Rows are points. Two turns around zero, p and q, are shown by what they do to some points. Write where each new point lands after one turn and then the other. Backwards means that the second turn is done in reverse. Each puzzle has new turns, and all numbers are rounded.
In the rows, 128 means zero.

Turn p:
[143 142  92] -> [151 141  96]
[112  98 136] -> [108 100 132]
[119 142 110] -> [124 143 109]
[138 130 175] -> [129 129 176]
Turn q:
[148  88 138] -> [151  90 140]
[119 139 167] -> [130 147 165]
[110 142 107] -> [104 138 111]
[135 143  99] -> [126 137  96]
Where do these land?
p, then q backwards: [105 115 183] -> [ 82 108 162]
q, then p backwards: [126 134 117] -> [120 131 118]
q, then p: [118 133  95] -> [115 129  96]
p, then q: [144 151 164] -> [149 156 157]
q, then p: [128 121 106] -> [125 117 108]
p, then q backwards: [146 113 102] -> [155 116 110]

Turn p:
[103 123 106] -> [100 121 111]
[104 162 147] -> [106 160 152]
[155 109 151] -> [160 111 145]
[110 139  97] -> [104 138 101]
[121 109 129] -> [123 108 130]
[174 126 137] -> [175 130 128]
Turn q:
[116  83 144] -> [123  89 158]
[109 124 140] -> [110 126 142]
[133 144  97] -> [129 134  93]
[154 160 131] -> [150 162 118]
Where do these land?
p, then q: [107 128 167] -> [118 138 170]
q, then p backwards: [124 154 148] -> [122 159 138]
p, then q: [148 126 137] -> [150 131 131]
p, then q: [155 131  87] -> [142 121  81]
p, then q: [107 107  87] -> [102  93 103]
p, then q: [126 123 142] -> [131 128 143]

Turn p:
[112 134 142 156] -> [116 132 151 152]
[ 74 106 120  82] -> [ 68 124 109  89]
[140 144  97 128] -> [143 149 103 135]
[145 129 155 149] -> [146 116 157 141]
[139 142 161 130] -> [143 129 162 121]
[135 122 113  99] -> [131 127 105 104]
[152 119 109 152] -> [150 119 112 155]
Turn q:
[ 96 114 146 134] -> [ 93 129 147 130]
[102 124 126 157] -> [100 139 126 153]
[152 105 115 105] -> [142  94 115 111]
[126 133 147 149] -> [127 137 147 148]
[163 164 107  94] -> [177 141 106  96]
Where do these land?
p, then q backwards: [116 149 126 137] -> [115 145 136 141]
q, then p: [105 150  96  99] -> [122 164  97 103]
q, then p: [115 139  96 142] -> [123 154 106 146]
q, then p backwards: [156 110 171 139] -> [146 120 171 157]
q, then p: [108 109 129 113] -> [101 123 125 114]
p, then q: [169 111 151 139] -> [148  85 144 140]

Turn p:
[161 124 163 134] -> [164 124 161 128]
[126 108  89 115] -> [118 101  92 127]
[124 147 103 143] -> [124 146 104 146]
[ 93 124 125 154] -> [ 93 134 134 152]
[135 138 159  94] -> [140 135 148  87]
Turn q:
[141 112 126 123] -> [141 113 127 120]
[121  76 114 129] -> [128  75 118 134]
[144 133 148 108] -> [135 134 143 100]
[ 94 157 135 155] -> [ 99 156 137 161]
[133 116  85 121] -> [138 114  86 130]
[121 144 150 165] -> [127 146 157 160]
[141 158 138  95] -> [128 158 129  91]
Where do these land?
q, then p: [165 128 140 156] -> [171 130 146 137]
q, then p backwards: [ 98 111 124  87] -> [ 95 108 113  94]
q, then p: [ 99 132 114 140] -> [104 136 122 151]
p, then q: [119 137 154 159] -> [124 149 161 143]
q, then p backwards: [159 125 102 100] -> [155 139 109  93]
q, then p backwards: [ 98 112 113 124] -> [107 107 105 130]
p, then q backwards: [157 151 148 129] -> [165 144 138 136]

Turn p:
[103 131 139 157 117 142] -> [ 99 123 131 150 121 151]
[134 141 146 132 100 117] -> [131 138 147 146 103 123]
[115 164 138  88 132 127] -> [116 163 153  94 124 120]
[134 104 112 129 152 125] -> [137 108 110 121 152 122]
[143 133 135 152 139 124] -> [136 134 126 153 144 130]
[155 127 146 149 103 166] -> [153 132 130 151 108 172]
[127 137  64  71 148  99] -> [130 143  90  66 133  72]
[113  88 144 145 134 125] -> [120  84 137 141 140 135]
Turn q:
[117 130  85 160 137 148] -> [115 128  83 156 137 149]
[149 141 147 137 124 135] -> [145 141 149 138 130 138]
[167 111  95 152 164 107] -> [142 125 105 159 181 102]
[163 147  98 124 126 158] -> [168 147  99 130 138 149]
[117 147 164 126 114 128] -> [121 142 162 123 106 136]
[105 125 161  99 140 122] -> [106 126 156  91 126 123]
[112  98 149  87 113 158] -> [133  92 140  81 112 149]
[ 93 145 125 124 105  97] -> [101 140 125 128  89 103]
[129 107 127 142 128 101] -> [121 110 132 146 133 103]
Where do these land?
q, then p backwards: [182 125 121 158 130 110] -> [173 126 143 157 145 100]
p, then q: [104 145 121 138 158 113] -> [ 88 144 121 122 139 120]
p, then q: [178 136 120 117 120 152] -> [180 150 119 133 134 137]
p, then q backwards: [ 68 114 135 134 143 158] -> [ 77 106 144 135 158 155]
q, then p: [117 122 157 122 141 105] -> [113 120 163 126 135 117]
p, then q backwards: [ 91 121 133 113  91 130] -> [ 84 121 148 120 103 125]
p, then q: [110 144 135 129 121 136] -> [115 134 132 123 111 142]
q, then p: [175 117 102 112 120 121] -> [173 133 108 136 142 102]

Turn p:
[ 84 154 102 132 128  97] -> [ 89 157  88 133 118 116]
[142 127 111  88 120 150] -> [142 110 117  86 132 141]
[115 121 144 114 144  92] -> [103 140 142 120 135  94]
[ 82 128 111 170 134 155] -> [114 130  92 177 151 151]
[152 104 129 163 156 133] -> [164 122 138 163 140 108]
[162 111 158 111 114 121] -> [137 110 172 110 116 122]
[129 128 129 139 109 116] -> [119 124 131 137 107 128]
[158 151 140 109 120 159] -> [155 133 144 101 124 162]
Turn q:
[113 146 138  93 128 138] -> [111 149 119  99 133 145]
[157 127 140 137 122  73] -> [138 123 158 121 144  75]
[ 90 109 144 121 159 164] -> [ 97 125 107 148 151 174]
[136 104 144 151 122 154] -> [124 103 150 150 119 150]
[126 153 103 165 103 104] -> [137 137 122 144  88  85]
[133 127 124 103 124 135] -> [133 127 124 105 131 140]
[117 114  98 153 105 115] -> [133 103 108 141 102 103]
[167 155 111  98 145 101] -> [170 157 132  98 149 108]
[115 116 149 131 143 167] -> [110 125 132 145 134 171]
Where do these land?
p, then q: [130 148  92 151 132 120] -> [156 132 119 129  95 109]
q, then p: [126 126 104 142  95  92] -> [107 111 130 121  92  94]
p, then q: [127 109 153  98 117 178] -> [124 113 133 130 164 182]
p, then q: [151 133 129 148 138 120] -> [137 133 154 129 118 112]
q, then p: [149 114  89 163 150  86] -> [158 132 138 153  93  75]
q, then p: [130 135 156  89 132 138] -> [123 142 130 100 162 145]
p, then q backwards: [ 87 114 160  95 130 155] -> [116 100 176  93 145 130]
p, then q backwards: [139 141 109 131 142 121] -> [130 145 105 126 132 120]
q, then p backwards: [112 132 160 134 116 141] -> [108 134 153 128 106 118]

Turn p:
[106 110 149 143 115 141 123 117] -> [105 129 147 147 119 141 146 117]
[158 154 137 122 101 108 145  94] -> [155 161 118 105 119 107 155 104]
[113 140 155 124 130 166 138 114] -> [125 140 144 124 137 167 156 132]
[109 149 143 123  88 150 126 140] -> [138 149 163 126  98 151 132 136]
[ 98 162 133 135 130 148 120 118] -> [120 153 155 117 142 157 119 123]
[ 87 140 130 171 121 152 175 153] -> [128 169 155 183 146 146 126 160]
[144 116 120 121 141  86  99 118] -> [116 104 115 106 129  91 115 106]
[172 101 124 118 166  98 104 158] -> [141  64 109 119 141  90 115 134]
[130 133 104 158 122 154 140 136] -> [146 141 123 162 133 148 111 124]
[149 102 113  79 154  83 114 128] -> [112  92  88  88 122  88 120 140]
[142 101 100 114 139 122 123 131] -> [123 106  93 129 120 121 113 131]
Turn q:
[113 151 131 150 167 139 143 148] -> [125 127 119 164 153 125 165 141]
[151 141 151 152 151 104 118 124] -> [138 120 164 157 153 134 121 122]
[ 85 147 129 149  93 113 153 104] -> [119 127 114 162  83  88 120 115]
[127  82 142  90  93 157 116 153] -> [102 123 131  68  95 154 133 150]
[119 138 126 134 167 131 152 101] -> [135 144 127 144 149 106 157 101]
[160  77  97 113 120 141  81 132] -> [124 109 114  70 147 171  99 115]
[111 132 131 110 106 100 147 149] -> [117 131 131 124 113  95 114 160]
[162 138 110 144 139 144 136 111] -> [170 120 121 131 142 137 137 109]
[123 145 134 108 115 123 107 131] -> [123 151 130 130 118 139 108 141]
Where do these land?
q, then p: [ 98 134  91 107 147 131 111 105] -> [120 156 113 103 149 137  89 115]
p, then q: [153 135 124 128 140 151 101 162] -> [127 109 146  93 137 163 131 119]
q, then p: [157 114 150 119 129 117 151 178] -> [135  91 142 134 122 112 148 177]
p, then q: [148 124 133 106 110 138 149 124] -> [157 119 117 114 117 116 129 145]
q, then p backwards: [111 146 150 143 147 109 122 101] -> [111 122 131 175 115 121 129 120]
p, then q backwards: [166 133  91 111 136 116 119 124] -> [138 123  76 126 106 127 133 117]
q, then p backwards: [122  93 141  96  85 120 165 116] -> [129 135 141  86  93  83 102 132]
q, then p: [112 166 104 161 131 142 108 165] -> [140 118 121 181 141 144  86 127]
p, then q backwards: [ 87 156 163 152 151 134 117 103] -> [133 105 164 113 180 118 103 120]
q, then p: [142 102 112 140 143 144 142 100] -> [118 135  86 116 134 126 151 119]
q, then p: [112 105 151 145  88 107 123 132] -> [ 96 121 154 139  88 123 135 119]

Turn p:
[130 145 134 102 136 109 137 141 135] -> [129 141 128 103 135 112 140 143 143]
[120  78 210 174 110 155  96 130 174] -> [100  95 208 187 101 138 100 116 173]
[165 143 146 130 139 133 142 124 129] -> [158 143 156 124 136 128 144 121 127]
[123 126 125 104 127 147 165 131 103] -> [119 121 132  98 124 139 154 134  95]
[155 126 107 116 121 135 157 153 136] -> [156 112 120 118 125 135 165 146 128]
[110 131 124 139 117 135 154 112 143] -> [109 130 122 139 115 130 155 109 126]
[137 114 108 111 151 133 162 124 128] -> [133 108 122 108 152 129 159 119 115]
[103 130 116 144  98 141  84 117 125] -> [114 132 104 149  99 148  87 121 132]
[111 145 114 115 154 112  71 107 121] -> [120 151 101 114 154 127  73 115 143]
[161 121 123 119 118  92 148 131 113] -> [161 121 126 118 125  88 140 137 112]
[ 92 148 100 154 136 115  89 136 102] -> [108 154  86 152 143 134  89 146 116]
Turn q:
[170 116 112 160 150 105 114 117 123] -> [166 114 111 156 155 114  99 122 134]
[119 122 116 141 104 119 128 114  87] -> [126 110 106 139 107 113 128 116  94]
[131 117 136 106  88 131 179 154 154] -> [129 128 137 125  85 129 174 161 162]
[ 89 110 113 165 108 126 128 140 162] -> [ 75 116 123 166 131 119 138 136 151]
[162 116 118  91 125  94 103 155 117] -> [157 125 137 109 114 104  88 169 124]
[ 98 111 120 110 148 151 123 130 125] -> [101 111 128 103 142 152 128 136 119]
[127 154 128 143 160 162 106 136 138] -> [119 159 129 134 163 162 115 122 124]
[166 173 119 111 140 138 123 110 158] -> [154 175 115 109 133 140 110 111 162]
[103 139 145 133 151 117 172 115 102] -> [133 122 125 112 148 113 180 110 104]
[115 123 172 120 107 137 104 110 114] -> [118 121 168 125 103 135 120  98 107]
Where do these land?
q, then p: [157 156 151 152 117  99 137 140 143] -> [154 165 141 155 129 101 144 126 139]
q, then p: [ 91 131 116 119 115 127 135 136 121] -> [ 99 126 109 118 119 121 135 144 115]
q, then p backwards: [ 99  98 101  84 134 135  87 116 176] -> [ 80 105 150  77 139 136  81 136 144]
q, then p: [121 105 118  98 192 158 143 147 144] -> [118 100 148  88 170 169 147 146 146]
q, then p: [139 154 110 139 103 165 137 140 100] -> [144 146 103 139 106 162 139 135  95]
p, then q: [138 130 123 149 126 116 120 144  88] -> [145 138 125 147 135 123 112 145  92]
q, then p: [135 112 134 160  95 135 144 138 105] -> [137 116 130 168 109 126 139 132  95]
p, then q: [121 137 149 148 143 148 122 126 117] -> [121 143 143 135 140 144 134 110 108]
q, then p: [122 114 112 113 149  99 121  78 167] -> [117 105 113 109 147 103 116  91 176]
q, then p: [158 142 166 118 107  99 134 117 119] -> [162 145 151 126 100  92 127 118 129]
